Every row gives one point. Each copy is the shape, with its points in the same order, turned, moved and blurred by noise. Say if it was mirrored as well.
In the rows, 128 means zero.

Shape (7 x 3)
[[129 132 167]
 [169  97  95]
 [122 125  48]
 [129 150 140]
 [ 96 101 123]
 [107 160 137]
 [180 130 165]]
Copy 1 (7 x 3)
[[ 90 137 141]
 [179 121 157]
 [191 106  88]
 [102 115 126]
 [133 165 109]
 [ 92 118 104]
 [101 111 186]]
Copy 1 is: mirrored
Copy 2 (7 x 3)
[[ 73 133 127]
 [147  83 139]
 [185 135 168]
 [103 145 120]
 [104 132 181]
 [102 169 131]
 [ 86  98  92]]
Copy 2 is: mirrored

Shape (8 x 3)
[[100 128 159]
 [112 122 103]
 [182 129 136]
 [118 128 167]
 [178 150 165]
 [112 126  40]
 [126 142 123]
 [145 162 152]]
Copy 1 (8 x 3)
[[109  84 121]
 [147 127  96]
 [147 137 178]
 [107  88 135]
 [117 123 193]
 [170 178  70]
 [124 129 124]
 [ 99 126 159]]
Copy 1 is: only turned
Copy 2 (8 x 3)
[[153 123 164]
 [118 156 154]
 [ 98  99 103]
 [144 107 152]
 [127  78 103]
 [ 80 210 140]
 [129 142 137]
 [143 109 112]]
Copy 2 is: only turned
Copy 3 (8 x 3)
[[ 89 102 155]
 [112 155 150]
 [164 110 110]
 [103  91 142]
 [162  79 126]
 [132 213 162]
 [129 127 154]
 [148  94 155]]
Copy 3 is: only turned
Copy 4 (8 x 3)
[[120 152 101]
 [147 116 139]
 [ 79 136 182]
 [ 97 161 113]
 [ 73 177 165]
 [189  95 177]
 [128 149 146]
 [106 178 151]]
Copy 4 is: only turned

Shape (8 x 4)
[[157 131 141 100]
 [ 78  87 169 163]
 [154 127 128 139]
 [112 156 154 105]
 [ 93 168 127 143]
 [ 82 150 174 114]
 [ 87  91 103  99]
 [116 113  97 162]]
Copy 1 (8 x 4)
[[117  87 104 131]
 [152  86 215 109]
 [146 120 119 124]
 [113  90 147 165]
 [136 138 165 178]
 [122  80 187 173]
 [ 77 114 167  97]
 [141 154 156 107]]
Copy 1 is: mirrored
Copy 2 (8 x 4)
[[107 110 103 119]
 [168  85 197 107]
 [125 135 120  98]
 [ 89  98 145 135]
 [ 96 146 176 134]
 [ 97  83 179 139]
 [156 110 141 182]
 [159 157 159 127]]
Copy 2 is: only turned

Shape (10 x 4)
[[102 136 130 172]
 [166 125 160 145]
 [128 131 127 204]
 [124 106 149 125]
 [106 136 191 113]
 [130  61 138 132]
 [122  72 150 174]
 [127 146 110 185]
 [104 159 149 148]
 [124 179 118 103]]
Copy 1 (10 x 4)
[[100 106 150 119]
 [ 76  91  90 164]
 [ 82  78 134 101]
 [119 104 129 171]
 [ 94 140 144 193]
 [135  62 123 184]
 [106  51 144 159]
 [ 94 101 125  96]
 [ 89 142 145 136]
 [124 169 108 133]]
Copy 1 is: only turned
Copy 2 (10 x 4)
[[151 113 114  90]
 [137  92 109 166]
 [184  85 110 104]
 [130 124 145 144]
 [ 79  96 124 124]
 [153 110 182 154]
 [164  75 169 127]
 [179 114  86 103]
 [115 119 103 103]
 [119 169  84 122]]
Copy 2 is: only turned
Copy 3 (10 x 4)
[[112 160 149  95]
 [120  86 152 137]
 [ 90 141 151  87]
 [147 121 172 141]
 [124 141 141 188]
 [146 110 215 124]
 [106 127 206 114]
 [110 135 127  77]
 [121 154 122 129]
 [171 135  96 134]]
Copy 3 is: only turned

Shape (12 x 6)
[[129 130 122 163 107 116]
 [110 128 100 142 122 135]
 [116 129 134 108 111 163]
 [141 100 105 131 157 124]
 [148 120  92 157 169  91]
 [111 145 177 172 134 168]
 [205 112 135 167 113 115]
 [102 183 185 137 115 153]
 [136 227 149  57 151 125]
 [112  99 179  43 113 113]
 [158 115 103 146 137 114]
 [115 102 126 135 108 133]]
Copy 1 (12 x 6)
[[140 140 108 123 138 139]
 [149 117 119 147 137 130]
 [135 110 145 148 116  89]
 [130 126 148 161 130 163]
 [116 125 123 147 159 197]
 [119  97 128  88  80 117]
 [ 87 188 107 134 112 151]
 [107  90 128  71 122  78]
 [ 57  70 163 116 201  74]
 [139 144 233 119 150  78]
 [118 146 123 154 144 158]
 [159 137 138 139 122 125]]
Copy 1 is: mirrored
Copy 2 (12 x 6)
[[102 111 105 161 128 122]
 [121 109 123 132 122 136]
 [148 150 141 132 130 137]
 [139  95 107 125 107  93]
 [102  78  95 125  97  81]
 [127 179  85 148  94 160]
 [126 116 101 208  99  69]
 [ 92 201 120 138 112 153]
 [ 76 201 195  95  92  90]
 [156 179 147 105 191  79]
 [122  96 114 149 105  87]
 [137 122 115 148 146 126]]
Copy 2 is: only turned

Shape (9 x 6)
[[140 140 196 180 125 135]
 [155 141 102 135 165 130]
 [145 164 176 187 126  78]
 [107 137 128 111 105 131]
 [ 99 132 136  80 145 125]
 [143 160 188 152  66 114]
 [ 59 143  99 130 107 165]
 [104  92  86 126 131 125]
 [114 127 105 106 130 132]]
Copy 1 (9 x 6)
[[129 222 130 109 102 136]
 [153 135 157 102 163 145]
 [ 95 216 142  98 115 194]
 [129 127 135 147 100 145]
 [138 118 116 174 140 147]
 [ 87 198 161 136  68 148]
 [175 102 112 130  71 150]
 [132  92 111 100 135 130]
 [136 116 133 137 132 142]]
Copy 1 is: only turned
Copy 2 (9 x 6)
[[159 158 140 129 202 158]
 [108 111 110  95 141 110]
 [134 191 100 126 213 128]
 [134 166 126 123 103 149]
 [103 157 156 128  99 124]
 [145 198 106 126 175 197]
 [182 161 136 103  71 124]
 [140 122 108 148  87 105]
 [119 140 125 118  96 127]]
Copy 2 is: mirrored
Copy 3 (9 x 6)
[[132  69 117 104 158 186]
 [ 88 123 148 123 155  99]
 [ 97  72  93 154 161 185]
 [136 100 111 119 101 108]
 [157  89 141 141 126  79]
 [128  65  51 111 140 162]
 [121  81 143  99  51 101]
 [122 153 146 132  95 107]
 [122 126 133 123 107  86]]
Copy 3 is: mirrored
Copy 4 (9 x 6)
[[126 142  89 164 185 145]
 [ 97 120 156 138 101 147]
 [105 155  49 159 137 147]
 [162 136 125 104 126 114]
 [166 124 137  85 117 157]
 [138 129  50 131 171 100]
 [204 160 165 138 118 105]
 [132 175 174  98 112 119]
 [140 134 153 105 110 127]]
Copy 4 is: only turned
